Each row of a before or after table is a point. The points were changed in one or more steps. Then noise was added and the rows were shuffled. The steps act on how far a point lies along the listed directions, d1 being the first. Write out the steps. A step turns or swaps two directions, mirrors them in a line or flattens them onto one, adds a multiple of one to another, or multiplies one. Angles are multiples of 10 degrees, from the lower direction toward the higher: turns from -170 to 170, lines from 10 to 170 but not 90. Use the fewest steps. Two steps may share a direction if one is a turn and the other turns, adds or multiplies; they go together, in the order done. Otherwise the lowest direction goes first.

Directions:
(1): +0.16,-0.50,-0.08
(2): +0.46,+0.18,-0.20
(3): +0.21,-0.01,+0.49
Before (8 x 3):
-0.04,-0.50,-0.27
+0.43,+0.04,-0.30
+0.13,+0.22,+0.46
-0.16,-0.61,-0.14
+0.20,-0.28,-0.32
+0.04,-0.15,-0.53
+0.07,+0.44,+0.31
-0.29,+0.33,+0.38
After (8 x 3):
+0.03,+0.44,+0.27
-0.22,+0.49,+0.05
+0.02,-0.38,-0.33
-0.29,+0.48,-0.03
-0.13,+0.47,+0.04
+0.24,-0.52,-0.17
+0.15,+0.19,-0.04
+0.06,-0.47,+0.01
Steps: turn d1 and d3 by -150 degrees; multiply d2 by 0.4

Directions:
(1): -0.05,-0.30,-0.30,+0.12,+0.28,+0.54
(2): -0.72,+0.10,+0.03,+0.17,-0.03,-0.02
(3): +0.03,-0.10,+0.20,+0.05,-0.61,+0.36
Before (9 x 6):
-0.15,-0.09,+0.08,+0.11,-0.61,+0.20
-0.20,-0.24,-0.50,+0.08,+0.88,+0.06
-0.45,+0.03,-0.25,+0.04,+0.46,-0.13
-0.61,-0.17,-0.32,+0.31,+0.59,+0.22
-0.01,-0.10,+0.12,+0.13,-0.38,+0.08
-0.01,+0.01,+0.00,+0.06,-0.35,+0.40
-0.14,+0.16,+0.33,+0.04,-0.59,+0.06
-0.46,+0.08,+0.44,+0.04,-0.53,-0.29
-0.12,+0.13,+0.35,-0.11,-0.21,-0.09
After:
+0.42,-0.16,-0.11,+0.01,+0.10,-0.07
+0.49,+0.15,-0.07,-0.15,+0.05,-0.03
+0.12,-0.10,-0.03,-0.07,+0.34,+0.22
-0.58,+0.21,-0.06,+0.01,+0.17,-0.35
+0.54,-0.12,-0.24,-0.11,+0.23,-0.19
-0.47,+0.28,+0.21,+0.03,+0.11,-0.77
-0.76,+0.32,+0.31,+0.08,-0.31,-0.55
+0.53,-0.11,-0.20,-0.10,+0.42,+0.15
+0.26,-0.41,-0.29,+0.00,+0.72,+0.10
Steps: multiply d1 by -1; mirror d2 and d3 in the line at 140 degrees

Directions:
(1): -0.09,+0.26,+0.16,-0.13,+0.62,+0.32,-0.37,+0.06
(2): -0.63,+0.49,+0.05,-0.03,-0.06,-0.17,+0.27,+0.01
(3): -0.04,-0.16,-0.24,+0.12,+0.41,+0.10,+0.44,-0.53
(4): -0.25,-0.18,+0.23,+0.73,-0.04,+0.22,-0.10,+0.05
(5): +0.42,+0.47,-0.14,+0.42,+0.18,-0.34,+0.03,+0.08
(6): +0.14,+0.35,+0.14,+0.00,-0.36,+0.24,-0.22,-0.59
Before, 11 rows:
+0.37,+0.14,-0.13,+0.36,+0.12,-0.42,+0.02,+0.15
+0.01,-0.34,+0.04,-0.01,-0.09,+0.25,-0.06,-0.13
-0.24,+0.00,+0.10,-0.23,-0.05,+0.13,-0.12,-0.02
+0.13,-0.18,+0.08,-0.18,-0.03,+0.19,-0.07,-0.04
+0.25,+0.47,-0.06,+0.19,+0.14,-0.19,-0.01,+0.02
-0.18,-0.07,+0.02,-0.09,-0.26,+0.02,-0.12,+0.14
-0.30,-0.16,+0.01,-0.11,-0.02,-0.12,+0.28,+0.06
-0.09,-0.11,+0.02,-0.05,+0.18,+0.18,-0.07,+0.06
-0.10,-0.32,+0.09,+0.06,+0.00,+0.26,-0.20,-0.04
+0.04,-0.30,+0.07,-0.22,-0.02,+0.06,-0.14,+0.16
+0.09,-0.18,+0.17,-0.02,-0.08,+0.34,-0.35,+0.24
After:
+0.04,-0.21,-0.03,-0.64,+0.24,+0.46,-0.05,-0.24
-0.05,-0.14,-0.03,-0.48,+0.04,+0.19,-0.09,+0.07
+0.17,+0.52,+0.23,+1.62,+0.19,-0.10,-0.13,+0.20
-0.15,-0.03,-0.11,-0.94,+0.04,+0.06,+0.02,-0.13
-0.08,-0.41,-0.05,-0.89,-0.13,+0.27,-0.12,-0.17
-0.17,-0.17,-0.20,-0.58,+0.06,+0.09,+0.17,-0.23
-0.16,-0.16,-0.05,-0.60,-0.10,-0.22,+0.29,+0.12
+0.27,+0.20,+0.11,+1.92,+0.18,-0.19,-0.10,+0.19
+0.15,-0.13,+0.00,-0.68,-0.07,+0.18,-0.02,-0.15
+0.14,-0.30,-0.11,-0.78,+0.11,+0.08,+0.02,-0.12
+0.04,-0.33,-0.06,-0.90,-0.29,+0.16,-0.02,-0.16
Steps: mirror d1 and d3 in the line at 170 degrees; turn d2 and d6 by -20 degrees; multiply d5 by 3; turn d4 and d5 by -50 degrees

Directions:
(1): -0.14,+0.27,-0.01,-0.17,+0.30,+0.54,+0.09,+0.64,+0.23,-0.09,+0.21
(2): -0.17,-0.21,+0.26,-0.37,+0.06,+0.57,-0.20,-0.48,-0.32,-0.07,+0.21
(3): -0.17,+0.10,-0.36,+0.07,-0.67,+0.03,-0.20,+0.24,-0.38,-0.07,+0.40
(4): +0.12,+0.64,+0.32,+0.34,+0.18,-0.11,-0.28,-0.16,-0.16,-0.43,+0.16
(5): +0.05,+0.27,+0.27,+0.03,+0.04,+0.04,-0.23,+0.19,-0.36,+0.79,-0.19
(6): -0.58,-0.25,+0.20,+0.20,+0.13,-0.10,+0.08,+0.29,-0.43,-0.30,-0.40
Before:
+0.10,+0.12,-0.37,+0.08,-0.62,+0.16,-0.19,+0.23,-0.39,+0.81,+0.37
+0.08,+0.05,-0.11,+0.06,+0.14,+0.06,+0.30,-0.16,+0.41,+0.04,-0.01
+0.25,-0.09,-0.33,+0.05,-0.20,-0.20,+0.16,-0.24,+0.25,-0.26,+0.24
+0.06,+0.00,-0.13,-0.04,+0.08,+0.08,+0.17,-0.02,+0.29,-0.40,+0.26
+0.35,+0.46,-0.22,-0.13,-0.24,+0.00,-0.30,-0.19,-0.05,+0.37,+0.49
+0.02,+0.21,-0.08,+0.28,-0.03,-0.26,+0.07,+0.11,+0.27,-0.09,-0.05
+0.18,-0.17,+0.21,+0.06,-0.16,+0.06,+0.07,-0.67,+0.19,-0.36,+0.08
-0.18,-0.07,+0.01,+0.03,-0.12,-0.01,+0.02,-0.28,+0.10,-0.69,+0.02
After, 8 rows:
+0.97,+0.61,-0.54,-0.43,-0.22,+0.21,-0.21,-0.52,+0.76,+0.28,+1.07
-0.38,+0.22,+0.23,+0.14,-0.34,+0.08,-0.33,+0.18,-0.72,+0.24,-0.13
+0.05,+0.31,-0.04,+0.28,-0.07,-0.26,-0.03,+0.12,+0.14,+0.06,+0.01
+0.21,+0.39,+0.25,-0.07,-0.25,+0.52,-0.22,-0.06,-0.06,+0.53,+0.31
+0.31,+0.18,+0.00,+0.05,-0.28,-0.16,-0.18,-0.25,-0.19,+0.45,+0.18
+0.49,+0.49,-0.27,-0.04,-0.42,+0.05,-0.22,+0.09,+0.00,+0.70,+0.47
+0.32,+0.19,-0.12,+0.06,-0.03,-0.03,+0.13,-0.34,+0.38,+0.44,+0.08
+0.41,-0.01,-0.67,-0.13,-0.36,+0.32,+0.20,-0.05,+0.61,-0.02,+0.78
Steps: turn d1 and d5 by -160 degrees; add 0.7 times d5 to d3; turn d2 and d4 by -10 degrees; multiply d6 by 2.5
